Each row of a before or after table is a point. One or more steps were done to the points. Then noise was added and the rows were shuffled. The steps act on how far a point lies along the listed directions, d1 being the first. Name the steps. A step turns or swaps two directions, mirrors them in a line or flattens them onto one, adds a multiple of one to another, or multiplies one. Angles are multiples of 10 degrees, from the lower direction toward the higher: turns from -170 to 170, lines from 10 to 170 but not 90. Use the fewest steps. Two steps may share a direction if one is a turn and the other turns, adds or multiplies; they go together, in the order done. Otherwise the lowest direction goes first.

Directions:
(1): [-58  46  10]
(2): [42 45 42]
(3): [ 20  38 -61]
Before, 13 rows:
[[  16  -33   65]
 [ -60  -25  -48]
 [  44  -20  -36]
 [   4   36  -20]
 [ -36  -64    7]
 [ -60   35   12]
 [-115  -43    5]
 [ -19   22  -65]
 [ -36   26   70]
 [ -49   -5   45]
 [ -19  -41    6]
 [ -12  -53  -62]
 [ -27   35  -43]]
After:
[[   5  -27  -54]
 [ -64  -30   20]
 [  -8   57  -23]
 [ -73   34  -15]
 [   9  -55   48]
 [ -37  -21   13]
 [ -19   51  -48]
 [ -22    9   62]
 [ -13   58   40]
 [ -63  -10  -51]
 [  15   15   80]
 [  21   32  -18]
 [-106   33   56]]
Steps: turn d1 and d2 by 50 degrees

Directions:
(1): [ 31   8 -53  76  22 -32]
(2): [ 19  75  20  29 -21  59]
(3): [ 90   1  -2 -38 -33 -22]
Before (14 x 6):
[[-95  48  72  19 -25 100]
 [-80 -51  29 -43  26  19]
 [-84 -18  -3  48  34  34]
 [-20   1   6   4  19  11]
 [ 10  17  88 -94 -45  50]
 [-17  13  57 -50 -46  63]
 [ 56   6  -2 -59 -46  -6]
 [ 85  18  30 -50 -34   6]
 [ 24  24  -7  11 -26   7]
 [-84 -33   4 -15 -11  -6]
 [  6 -26 -41   7  -4 -19]
 [  6  19   7 -28 -31  33]
 [-54 -20  25   5   3   6]
 [  4 -22  36 -11  -8  11]]
After, 14 rows:
[[ 24  27 -36  88  35 -10]
 [-13  20  -9  25 -11  19]
 [ 32  25 -25  20 -17   9]
 [ 12   2  13 -21   3   8]
 [ 74 -49   2 -64 -14 -28]
 [ 93  26 -20  30 -38   1]
 [121  38 -30  59 -12 -35]
 [  5  18 -63  66  10 -21]
 [ 30 -19  25 -33 -28 -17]
 [-40 -31 -21  -5   2   0]
 [ 27 -29  -1 -56 -49 -35]
 [ 36 -18   6  18  -1  -7]
 [ 19 -24  47 -81 -34  31]
 [106  52  49 -38 -89  40]]
Steps: turn d1 and d3 by -120 degrees

Directions:
(1): [ 36  59 -10 -33   5 -92 -15  10]
(2): [ 11 -23 -97  23  27 -19  45 -35]
(3): [-23  65 -49  35 -59  28  -2  47]
(4): [-16 -57 -37 -17  21 -15 -52  79]
(5): [ 44  29   8 -17  61  42  54  57]
Before:
[[ -19  -49   11   12    9   18    8  -38]
 [  -5  -88   14    1   15    9  -13  -32]
 [   3    5   -9   17    6   20   -8   39]
 [ -16  -17   63   38  -16   35   23  -45]
 [   3   -9  -23   40   -8   13   14   22]
 [  18   -7  -32   19    7    3   12   35]
 [ -41  -29  -18   34  -31   23   -6    4]
 [  -1  -15   20  -14   29  -10  -15   18]
 [ -18  -33   38   14   37   11   28  -82]
 [   4    9    5   18   14   22   10   -3]
 [ -35  -19   -2   35  -17   31   14  -20]
 [  39   88  -17  -26   -7 -112  -37   25]
 [   7  -40   50    2  -29   27   20  -40]]
After (13 x 8):
[[ 30  38  24 -15 -48 -45   4 -14]
 [  5  28 -18  -5 -12 -59  -9 -14]
 [  9  30 -37   1 -33 -73 -32  12]
 [-55 -46  -4  63 -35 120  -1   9]
 [ 18  49  50   6 -22 -55   2 -31]
 [ -6  84 -19  19 -19 -57  10 -31]
 [ 18  16   9   4  30  -2  12  -3]
 [ 22 -29 -17   9  30   5  16  21]
 [  1  -2  11  -9   7 -56   2 -36]
 [ -4 -37   9 -14   4 -61 -18 -26]
 [ 27 -30   4  13  28 -22  14  -3]
 [ 22 -17  11  -3  37   5  -5  20]
 [-11  20  -4   2   2   2 -16  39]]
Steps: turn d1 and d3 by 150 degrees; multiply d5 by 1.3

Directions:
(1): [ 30  -9  -8  63 -47 -18  40  77 -45  37  42]
(2): [ 14  66  47 -10 -63 -76  29 -51  12  -7   8]
(3): [ 49  34 107  14  47  35 -29  28   0   4  10]
(4): [ 62 -89  29 -25   3 -33  49   8  16 -36 -43]
(5): [ -7 -25  28  42 -34  51   9 -72 -81   2 -40]
Before:
[[ 21  87  73  21 -27   2 -13  -8 -22  -9  -5]
 [ 31  80  50  40 -24   3  25  87 -30  50  84]
 [ 14 -56 -85  36 -43 -50  35  58 -23 -14  35]
 [-38  18 -77 -15 -11 -38  -4  50  27   1  19]
 [ 31  -8  67 -25  67  20 -34  41  33  -8  -8]
 [-31   5 -20  -6  50  49 -35  40   0  -9  -3]
 [-20  24 -78  -5 -15 -69  52  74  51  25 111]
 [ 30  57  85  18  41  75 -43 -62   1 -20 -16]
 [ -1  13  -9  47 -71 -15  17   4 -46  -5  34]]
After (9 x 11):
[[ -31   48  -40    3  -75  -39   17  -39  -22  -13  -15]
 [ -47    1  -90   -5  -37   14    3 -104   -2  -25  -37]
 [ -25   42  -76   23  -75  -39   62   55  -27   46   68]
 [   7   49   29   -3   32   -3  -29   76   26    1   29]
 [ -42   -3  -47  -11   40   39  -28   31   -3  -12   -6]
 [  72  -16   51   52   17   -7   -7   96  -22   -9   44]
 [  31   56   23   10   30  -37   21   99   46   27  123]
 [ -39  -57  -75  -45    5  -26    8    8   39  -16  -23]
 [  17   28   29   53  -52   -4    8   12  -46   -5   38]]
Steps: multiply d3 by -1

Directions:
(1): [ -31 -102   21   74    3  -35  -15   -9  -22  -51   -7  -19]
(2): [-42  44  19 -21  65 -41 -69 -37  -9 -29 -55  42]
Before:
[[-27 -53  40  41  16 -83 -41 -24 -13 -54 -28  14]
 [-30  57   5 -28  11 -16 -15 -43   4 -23 -13  22]
 [-21  82 -10 -66  47  -9 -70 -18  13  15 -49  32]
 [ -6 -48  34  51  16 -18 -17   0 -19 -38   4 -34]
 [ 92  29 -42  -1 -28  56  68  51  21  42  61 -19]
 [-29  47 -21 -43  66 -21 -17   2  17  33 -18   4]
 [-32 -70  24  84   0 -21 -27 -11 -11 -26 -37 -30]
 [-24  45  18 -58  42  -6  -7 -17   6  -4 -43  15]
 [  1 103   9 -70  57  20 -36   6  13  16 -32  57]
 [ 34 -10 -38 -10 -37  12  47  30  -4  36  36 -12]
 [ 29  -3 -26  -5 -67  50  65  27   8  45  46 -32]
 [ 33 -41  -6  27 -10  33  19   9  18  55  14 -16]]
After, 12 rows:
[[ 34 -41 -13  21 -15  38  25  16  13  57  15 -22]
 [  6 -54  32  60  -4   1   3   6 -12 -27  13 -47]
 [-43  57 -19 -48  75 -30 -40  -2  11  22 -30  13]
 [-17 117  15 -78  77   6 -60 -18   5   0 -53  71]
 [-30  98  -3 -75  60 -27 -90 -32  18   2 -65  50]
 [-19 -88  20  90 -29   0   0   4  -8 -22  -7 -40]
 [-36  70  13 -33  20 -22 -22 -52  -1 -21 -25  37]
 [-19 -75  31  44  -6 -55 -13 -10 -14 -50  -5  -7]
 [ 24  -2 -39 -15 -29   6  38  28   5  33  28 -15]
 [ 75  42 -34  -9 -15  46  54  41  21  33  45  -7]
 [ 17  -2 -24  -6 -56  49  49  19  10  40  33 -30]
 [-41  55  16 -59  49 -18 -11 -28   6  -5 -56  15]]
Steps: add -0.5 times d1 to d2
